Rows are points. Each table stands for the endless flat space through its points: a line for two points, a plane for three, and so on. The two share one point or none. Which?

First (2 x 3):
-0.017  -0.030  0.025
-0.001  -0.038  0.001
Second (2 x 3):
0.011  -0.038  0.010
-0.029  -0.028  0.025
They share: -0.013  -0.032  0.019

First (2 x 4):
-0.005  -0.016  0.016  0.028
-0.010  -0.021  0.001  -0.007
Second (2 x 4):
-0.025  -0.045  0.037  -0.004
0.005  0.000  -0.008  0.026
They share: -0.007  -0.018  0.010  0.014

First (2 x 8):
0.008  -0.016  -0.015  0.016  0.007  0.019  -0.006  0.043
0.003  -0.019  -0.023  0.014  0.000  0.025  -0.015  0.050
Second (2 x 8):
0.040  -0.014  0.024  0.038  0.019  0.014  -0.021  0.071
0.033  -0.014  0.016  0.032  0.017  0.016  -0.012  0.061
They share: no point

First (3 x 9):
0.002  0.018  0.028  0.001  -0.004  0.026  -0.051  -0.031  0.002
-0.008  -0.017  0.073  0.036  0.011  0.021  -0.011  0.014  0.052
0.031  0.025  -0.005  -0.024  0.020  0.006  -0.038  -0.028  -0.026
Second (3 x 9):
-0.009  0.052  -0.002  -0.035  0.071  0.004  -0.007  -0.015  0.027
0.019  0.017  0.019  -0.019  0.034  0.003  -0.027  0.008  0.001
0.047  -0.016  0.034  0.013  0.003  -0.016  -0.015  0.005  -0.005
They share: no point

First (2 x 12):
-0.004  -0.005  -0.040  -0.016  0.051  0.033  0.005  -0.012  0.031  0.052  -0.032  -0.027
0.005  -0.004  -0.039  -0.007  0.046  0.031  0.006  -0.014  0.028  0.046  -0.028  -0.027
Second (2 x 12):
0.017  -0.011  -0.039  0.009  0.031  0.019  0.018  -0.013  0.023  0.030  -0.023  -0.018
0.029  0.007  -0.035  0.013  0.041  0.035  -0.002  -0.023  0.021  0.038  -0.017  -0.036
They share: 0.023  -0.002  -0.037  0.011  0.036  0.027  0.008  -0.018  0.022  0.034  -0.020  -0.027

First (2 x 14):
0.044  -0.025  -0.006  0.006  -0.023  -0.004  -0.030  -0.047  -0.013  0.009  -0.018  -0.001  0.021  0.037
0.026  -0.016  0.006  0.030  -0.008  -0.025  -0.036  -0.026  0.002  -0.015  -0.003  -0.022  0.015  0.022
Second (3 x 14):
0.027  -0.015  -0.009  0.055  -0.038  -0.013  -0.050  -0.031  0.005  -0.037  -0.042  -0.001  0.022  0.040
0.027  -0.025  0.026  -0.030  0.042  -0.018  -0.015  -0.021  -0.030  0.023  0.028  -0.051  -0.008  0.005
0.027  -0.030  0.020  -0.021  0.033  -0.024  -0.014  -0.016  -0.022  0.014  0.021  -0.045  -0.012  0.002
They share: no point

First (3 x 20):
-0.023  -0.022  -0.034  -0.034  -0.005  -0.025  0.030  -0.030  -0.013  -0.017  0.009  -0.010  0.014  0.025  -0.042  0.047  0.026  0.024  -0.046  0.033
-0.016  -0.019  -0.044  -0.039  -0.003  -0.021  0.025  -0.036  -0.011  -0.015  0.014  -0.003  0.019  0.028  -0.043  0.044  0.026  0.016  -0.047  0.025
-0.037  -0.028  -0.012  -0.016  -0.010  -0.032  0.032  -0.021  -0.012  -0.013  0.008  -0.028  -0.001  0.021  -0.038  0.044  0.025  0.037  -0.038  0.041
Second (3 x 20):
-0.057  -0.040  -0.005  -0.031  -0.033  -0.051  0.001  -0.051  -0.005  0.015  0.037  -0.004  0.002  0.008  -0.040  0.041  0.009  0.053  -0.042  0.022
-0.048  -0.032  -0.016  -0.024  -0.031  -0.052  0.011  -0.051  -0.009  0.017  0.022  -0.019  -0.007  0.007  -0.044  0.046  0.004  0.040  -0.040  0.020
-0.021  -0.020  -0.025  -0.007  -0.001  -0.019  0.025  -0.023  -0.005  -0.009  0.017  -0.032  -0.002  0.032  -0.036  0.029  0.029  0.017  -0.030  0.026
They share: -0.030  -0.025  -0.020  -0.013  -0.009  -0.027  0.019  -0.030  -0.005  -0.003  0.022  -0.025  -0.001  0.026  -0.037  0.032  0.024  0.026  -0.033  0.025

First (3 x 24):
0.036  0.012  -0.014  0.029  -0.005  -0.050  0.005  -0.009  -0.063  -0.050  -0.039  -0.006  -0.015  0.032  0.017  0.028  -0.031  0.007  -0.001  -0.009  -0.046  -0.046  0.016  -0.008
-0.006  -0.054  -0.002  -0.043  0.043  0.022  -0.016  0.018  0.000  0.034  0.012  0.012  0.015  0.005  -0.034  0.043  0.032  -0.011  0.017  0.018  -0.010  0.008  0.034  -0.068
0.022  0.029  -0.019  0.045  -0.025  -0.059  0.033  -0.015  -0.056  -0.071  -0.020  0.011  0.004  0.045  0.026  0.006  -0.045  0.004  -0.033  0.027  -0.019  -0.058  0.005  0.010
Second (2 x 24):
0.000  -0.009  -0.032  -0.022  -0.017  -0.047  -0.007  -0.018  -0.051  -0.053  -0.018  0.009  0.015  0.005  0.002  0.016  0.002  -0.023  -0.001  -0.012  -0.034  -0.025  -0.002  -0.026
0.020  -0.009  0.003  0.023  0.023  -0.007  0.018  0.012  -0.021  -0.003  -0.003  0.009  0.000  0.040  -0.003  0.031  -0.018  0.012  -0.011  0.038  -0.009  -0.030  0.033  -0.026
They share: 0.012  -0.009  -0.011  0.005  0.007  -0.023  0.008  0.000  -0.033  -0.023  -0.009  0.009  0.006  0.026  -0.001  0.025  -0.010  -0.002  -0.007  0.018  -0.019  -0.028  0.019  -0.026

First (2 x 24):
-0.002  0.013  -0.018  -0.012  -0.014  0.004  -0.040  -0.024  0.031  0.002  -0.009  0.020  -0.017  0.053  -0.013  -0.016  -0.019  0.032  -0.027  -0.041  -0.006  0.022  0.023  -0.020
0.005  0.010  -0.022  -0.007  -0.021  0.012  -0.037  -0.024  0.034  -0.002  -0.012  0.011  -0.019  0.045  -0.020  -0.015  -0.009  0.033  -0.018  -0.031  0.002  0.028  0.025  -0.026
Second (3 x 24):
0.018  0.019  -0.041  -0.005  -0.013  0.040  -0.039  -0.012  0.039  -0.020  -0.005  -0.002  -0.029  0.048  -0.014  -0.030  0.001  0.035  -0.005  -0.029  -0.013  0.013  0.003  -0.031
0.011  -0.001  -0.021  -0.004  -0.032  0.013  -0.027  -0.029  0.036  -0.002  -0.016  0.007  -0.013  0.028  -0.033  -0.004  0.004  0.029  -0.008  -0.015  0.020  0.040  0.036  -0.029
0.022  0.015  -0.046  -0.012  -0.006  0.046  -0.030  -0.010  0.039  -0.026  0.003  0.004  -0.021  0.041  -0.013  -0.026  0.007  0.026  0.001  -0.025  -0.016  0.004  -0.003  -0.024
They share: 0.012  0.007  -0.026  -0.002  -0.028  0.020  -0.034  -0.024  0.037  -0.006  -0.015  0.002  -0.021  0.037  -0.027  -0.014  0.001  0.034  -0.009  -0.021  0.010  0.034  0.027  -0.032

First (4 x 24):
-0.020  -0.018  -0.044  -0.039  0.011  0.001  0.013  -0.017  -0.032  -0.062  0.030  0.027  0.011  0.027  -0.057  -0.018  -0.006  0.013  -0.045  0.042  0.022  0.009  0.024  0.055
-0.043  -0.002  -0.023  -0.007  -0.002  -0.027  0.021  -0.016  -0.005  -0.014  0.012  0.013  0.012  -0.001  -0.022  0.029  -0.012  -0.001  -0.014  0.054  0.036  0.012  0.031  0.036
-0.021  -0.006  -0.052  -0.035  0.007  -0.006  0.014  -0.029  -0.029  -0.060  0.021  0.018  0.019  0.035  -0.058  -0.015  0.009  -0.003  -0.054  0.035  0.016  0.018  0.025  0.050
-0.033  -0.007  -0.036  -0.012  0.002  0.003  0.017  -0.020  -0.016  -0.048  0.022  0.028  0.003  0.017  -0.044  -0.012  -0.004  0.035  -0.028  0.068  0.055  0.008  0.034  0.063
Second (3 x 24):
-0.032  -0.007  -0.058  -0.028  0.012  -0.050  0.043  -0.035  -0.013  -0.005  0.037  -0.002  -0.005  -0.015  -0.019  -0.006  0.014  -0.042  -0.034  0.024  0.004  0.017  0.045  0.035
-0.056  0.008  -0.049  -0.037  -0.006  -0.044  0.046  -0.056  0.002  0.001  0.025  0.007  -0.011  -0.027  -0.001  -0.018  0.029  -0.021  -0.037  0.054  0.004  -0.004  0.030  0.011
-0.057  0.011  -0.042  -0.034  -0.010  -0.037  0.038  -0.053  0.002  -0.006  0.016  0.010  -0.002  -0.017  -0.006  -0.009  0.025  -0.014  -0.037  0.058  0.008  -0.003  0.024  0.010
They share: -0.035  0.002  -0.037  -0.019  0.000  -0.029  0.019  -0.026  -0.013  -0.026  0.010  0.007  0.022  0.015  -0.034  0.021  0.002  -0.021  -0.034  0.036  0.016  0.020  0.027  0.032

First (3 x 24):
0.035  -0.035  0.031  0.007  -0.036  -0.004  -0.009  -0.004  0.015  -0.014  0.051  -0.011  -0.032  0.042  -0.052  0.006  0.002  -0.020  0.007  0.027  0.003  0.007  -0.013  0.021
0.022  -0.015  -0.021  0.005  0.001  0.017  -0.028  0.054  -0.034  -0.001  0.026  -0.007  -0.020  0.032  -0.020  -0.033  -0.061  -0.040  -0.045  0.019  0.026  0.036  0.018  0.060
0.033  -0.032  0.023  0.005  -0.030  -0.001  -0.012  0.005  0.007  -0.012  0.048  -0.010  -0.030  0.041  -0.048  -0.001  -0.008  -0.023  -0.003  0.026  0.007  0.011  -0.009  0.029
Second (3 x 24):
0.003  -0.017  0.009  0.033  -0.026  0.016  -0.012  0.038  -0.009  -0.011  0.012  -0.026  -0.043  0.029  -0.011  -0.023  -0.028  -0.037  0.008  0.017  -0.002  0.016  0.025  0.006
-0.002  -0.053  0.005  0.013  -0.015  -0.006  -0.022  0.045  -0.047  0.025  0.004  -0.023  -0.035  0.004  -0.036  -0.021  -0.033  -0.004  -0.002  -0.011  0.013  0.031  0.066  0.017
-0.007  -0.001  0.021  0.037  -0.036  0.024  0.000  0.040  0.011  -0.027  0.008  -0.032  -0.055  0.035  0.007  -0.035  -0.022  -0.055  0.016  0.033  -0.016  0.002  0.007  -0.008
They share: no point

First (3 x 24):
0.010  0.003  0.022  -0.032  0.021  -0.004  -0.012  -0.038  -0.019  0.004  0.022  0.000  -0.033  0.024  0.014  0.000  -0.020  0.025  -0.006  0.008  -0.031  0.041  0.033  -0.012
0.002  0.001  0.028  -0.033  0.027  0.004  -0.015  -0.042  -0.012  0.007  0.028  -0.009  -0.035  0.024  0.010  0.009  -0.016  0.021  -0.013  0.012  -0.036  0.045  0.037  -0.013
0.000  -0.015  0.036  -0.038  0.011  -0.022  0.004  -0.040  -0.003  -0.002  0.038  -0.016  -0.021  0.032  0.000  0.018  0.000  0.023  0.010  -0.002  -0.033  0.055  0.051  0.008
Second (4 x 24):
0.021  -0.015  0.005  -0.010  0.027  -0.010  -0.003  -0.055  -0.048  0.009  0.015  -0.010  -0.029  0.045  0.012  0.017  -0.030  0.048  -0.009  -0.007  -0.017  0.031  0.020  -0.010
0.042  0.015  0.014  -0.046  0.015  0.005  -0.006  -0.049  -0.033  -0.018  0.009  0.020  -0.014  0.012  -0.006  -0.013  0.000  0.018  0.024  -0.007  -0.005  0.022  0.020  -0.025
-0.010  -0.016  -0.008  -0.027  0.023  -0.050  -0.001  -0.019  -0.024  0.044  0.009  -0.027  -0.049  0.010  0.045  -0.029  -0.042  0.021  -0.006  -0.019  -0.017  0.023  0.048  0.030
0.034  0.033  0.029  -0.043  0.013  0.012  -0.034  -0.031  -0.012  -0.032  0.022  0.026  -0.009  0.014  -0.001  -0.011  -0.003  0.030  0.015  0.018  -0.040  0.038  0.041  -0.032
They share: no point

First (3 x 24):
-0.034  -0.025  -0.020  -0.022  -0.002  0.014  0.031  0.020  -0.027  -0.017  0.034  0.018  0.018  -0.024  -0.030  0.013  0.003  0.029  -0.035  -0.025  0.017  -0.023  -0.021  -0.023
-0.025  0.011  0.001  -0.022  -0.002  0.023  0.022  0.005  0.027  -0.011  -0.008  -0.009  0.033  -0.021  -0.027  0.025  0.015  0.056  -0.038  -0.016  -0.004  -0.056  -0.027  -0.002
-0.015  -0.041  -0.041  -0.042  -0.034  -0.011  0.028  0.047  -0.045  0.009  0.052  0.033  0.003  -0.019  0.007  -0.019  -0.029  0.010  -0.008  -0.026  0.034  0.002  -0.023  -0.008
Second (4 x 24):
-0.005  -0.019  -0.041  -0.058  -0.013  -0.019  0.031  0.017  -0.019  -0.038  0.057  -0.026  0.036  -0.010  -0.029  0.023  -0.013  0.023  -0.072  -0.028  0.008  0.010  0.003  -0.011
-0.031  -0.027  -0.023  -0.032  -0.014  0.011  0.028  0.024  -0.032  -0.005  0.017  0.008  0.019  -0.023  -0.014  0.013  -0.004  0.022  -0.037  -0.016  0.029  -0.028  -0.028  -0.004
-0.023  -0.021  -0.037  -0.036  -0.007  -0.019  0.019  0.035  -0.033  -0.026  0.031  -0.012  0.016  0.004  -0.003  0.019  -0.015  0.023  -0.058  -0.026  0.032  -0.006  -0.017  -0.011
-0.031  -0.030  -0.013  -0.034  -0.018  0.029  0.037  0.014  -0.027  0.004  0.015  0.019  0.025  -0.044  -0.027  0.008  0.003  0.024  -0.025  -0.010  0.020  -0.037  -0.029  -0.001
They share: no point

First (3 x 24):
0.017  -0.041  0.012  0.017  -0.048  -0.013  0.034  0.002  0.018  0.003  0.023  0.029  0.005  0.036  -0.029  0.006  0.020  -0.013  -0.001  -0.002  0.012  -0.073  -0.016  0.051
0.045  0.003  0.008  0.053  -0.004  -0.013  -0.038  0.046  0.050  -0.009  0.027  0.033  0.005  0.012  0.007  0.010  -0.032  0.015  -0.009  0.034  -0.004  0.007  0.032  0.023
0.033  -0.013  0.024  0.037  -0.012  -0.007  -0.020  0.044  0.036  -0.009  0.025  0.029  0.013  0.008  -0.007  0.018  -0.024  0.001  0.009  0.028  0.014  -0.013  0.012  0.025
Second (6 x 24):
0.010  -0.035  0.061  -0.013  -0.006  0.031  0.002  0.056  0.033  -0.033  0.001  0.018  0.013  -0.020  -0.018  0.002  -0.018  -0.002  0.033  0.036  0.002  -0.048  0.017  0.060
0.068  -0.080  0.013  -0.043  -0.032  0.018  0.004  0.096  -0.011  0.031  -0.004  0.096  0.078  0.041  -0.043  0.028  -0.085  -0.048  -0.013  0.006  0.047  -0.023  0.026  0.025
0.026  -0.008  0.021  0.045  -0.064  -0.022  -0.034  0.010  -0.008  0.000  0.054  0.011  0.007  0.029  -0.017  0.040  -0.004  0.015  0.054  0.008  0.007  -0.056  0.009  0.030
-0.003  -0.058  0.056  -0.029  0.038  0.008  0.053  0.075  0.077  -0.020  -0.029  0.048  0.015  -0.011  0.012  -0.003  -0.010  -0.011  -0.028  0.041  0.040  -0.003  0.004  0.015
0.051  -0.029  0.002  0.023  0.010  -0.029  0.009  0.047  0.084  0.015  0.004  0.075  -0.003  0.012  -0.039  0.027  -0.028  -0.026  -0.049  0.013  0.045  -0.009  -0.020  0.027
0.059  -0.010  -0.021  0.039  -0.019  -0.050  -0.021  0.023  0.085  0.026  0.032  0.074  -0.012  0.018  -0.052  0.048  -0.023  -0.015  -0.044  0.007  0.039  -0.021  -0.035  0.033
They share: no point

First (2 x 24):
0.038  0.006  0.025  -0.003  0.003  -0.033  0.011  -0.057  -0.039  -0.002  -0.014  -0.021  -0.007  -0.022  0.018  -0.020  -0.011  0.014  -0.018  -0.054  0.016  -0.011  -0.023  -0.034
0.041  -0.004  0.022  0.000  0.008  -0.034  0.005  -0.067  -0.046  -0.006  -0.024  -0.014  0.001  -0.027  0.024  -0.028  -0.007  0.012  -0.020  -0.064  0.020  -0.011  -0.021  -0.040
Second (2 x 24):
0.028  0.019  0.021  -0.013  -0.012  -0.030  0.022  -0.033  -0.026  0.004  0.003  -0.036  -0.033  -0.021  0.003  -0.012  -0.024  0.002  -0.017  -0.049  0.000  -0.016  -0.033  -0.023
0.019  0.014  0.011  -0.020  -0.013  -0.035  0.029  -0.027  -0.022  0.006  0.000  -0.042  -0.043  -0.024  -0.006  -0.013  -0.021  -0.008  -0.018  -0.056  -0.008  -0.016  -0.032  -0.022
They share: no point
